Rows are points. To make a cloud, some directions were put in groups of two or more. Within a group, all points are equally far from the middle, so they leave a hole (a ring in 2 directions, a hollow ball in 3). The other directions are filled evenly. Then the cloud was stretched, turned, moved and blurred a little. Count the holes, and give their numbers of directions, smallest first.

Cloud (15 x 2)
[[ 37  23]
 [ -4  24]
 [ 24   2]
 [-24  19]
 [  5  57]
 [-37  14]
 [  4  21]
 [-36  10]
 [ 49 -60]
 [-22  46]
 [ -5  -2]
 [ 31 -14]
 [ 24  27]
 [ 17  32]
 [-35  50]]
Holes: 0

Cloud (21 x 3)
[[  3  20  21]
 [ 36  18  23]
 [  7  -4  12]
 [ 18 -45  14]
 [-25  13 -28]
 [  5 -20  17]
 [-39  -9  -1]
 [ 20   0  -7]
 [-26  47 -15]
 [-15  60 -23]
 [ 17  52 -25]
 [-29 -24 -20]
 [ -6  23  -9]
 [ 33  39 -19]
 [ -3  41  17]
 [-15   7  18]
 [ -9 -31  29]
 [-19  22  26]
 [-21  15  -6]
 [ 34  45 -15]
 [ 26  10 -26]]
Holes: 0

Cloud (30 x 4)
[[-13 -60  -6  34]
 [ 31 -15  26   7]
 [-34  24   2  37]
 [-34 -44  -4  31]
 [-13  53   2  -7]
 [ 21 -51 -10  27]
 [ 24  19 -17  14]
 [ 19 -39 -18  28]
 [-31  -5 -24   2]
 [ 11   9 -21   9]
 [-36  14 -29 -15]
 [-27 -33  13 -14]
 [  0  13   4 -24]
 [ 17 -26 -20  33]
 [ -8  41   8  28]
 [-29  26  14   9]
 [ 13  23  -6  10]
 [-19  10  -9  42]
 [  9 -52 -17 -15]
 [ 27 -23  -5 -20]
 [-34 -25 -21  -5]
 [  3 -17 -27  19]
 [ -4  -3 -43  -3]
 [  5 -33  -1  13]
 [-31  -5  -5 -18]
 [ 10   4 -38   3]
 [  0  41  13  37]
 [-19 -51  14  14]
 [ 19  43  -3   0]
 [  4  -8 -22  13]]
Holes: 0

Cloud (48 x 6)
[[ 25 -29 -13   4  43   4]
 [-29  11 -28  26   0 -12]
 [ 31  39 -31 -15 -28 -11]
 [-23 -23 -37  -9  31 -44]
 [  9 -13  -5 -37 -35 -26]
 [ 26  27  -7 -13 -42  -3]
 [-27 -12 -10 -21 -16  20]
 [ -6  49  -3  -5   8   4]
 [-15 -18 -30  18  -6 -46]
 [ -9 -12  -7 -29  48  -9]
 [ 14  -1  -5 -21  40 -19]
 [ 27 -35  -2   4  -1 -38]
 [  1 -14  -1  32  -1 -55]
 [ -2   1 -10  -1   2  28]
 [  5 -36 -47   2 -13 -15]
 [-33 -27 -13 -17   1 -11]
 [ 24  13  20 -14  -8  35]
 [ 15  33   6 -29  13  -6]
 [ 16 -25  18 -22  29  -9]
 [ -2   9  55 -18  24  22]
 [  6   9   9 -15  26  23]
 [  1 -18   1 -14  16 -41]
 [-45 -25  17 -36  23 -14]
 [  3 -46 -28   0  34 -16]
 [ -3 -53 -17  32  22 -13]
 [ -3  31  13 -45 -14  38]
 [-26  30   8 -12 -28  20]
 [-18  12   9 -35  24  31]
 [-31  18  -9 -33   4  25]
 [ -2  35   2  -4 -25  15]
 [  4  16  -6 -19  37   2]
 [ -6 -41  -2   1  35   9]
 [-18  -7   0   3 -26 -31]
 [-10  40   8  -8 -15 -44]
 [-15  34  13   5  25  15]
 [-21 -44  14 -15  22 -10]
 [  7   2 -36   6 -34  -2]
 [ 14  16  13 -26  24  -9]
 [ -6 -60  22   1  28  16]
 [-19  -9 -23 -11 -11  12]
 [  2  46  12  13  21 -11]
 [-20 -36  -3  23  -5 -19]
 [ 31  24  14   0  -3  -4]
 [ -4 -37  25  -7 -18 -16]
 [ -8 -41  28 -34  17  -6]
 [-41 -12  -6 -26  -8  13]
 [ 27   5 -27 -36  12  21]
 [-11 -52   1 -50  17  19]]
Holes: 1 (3)
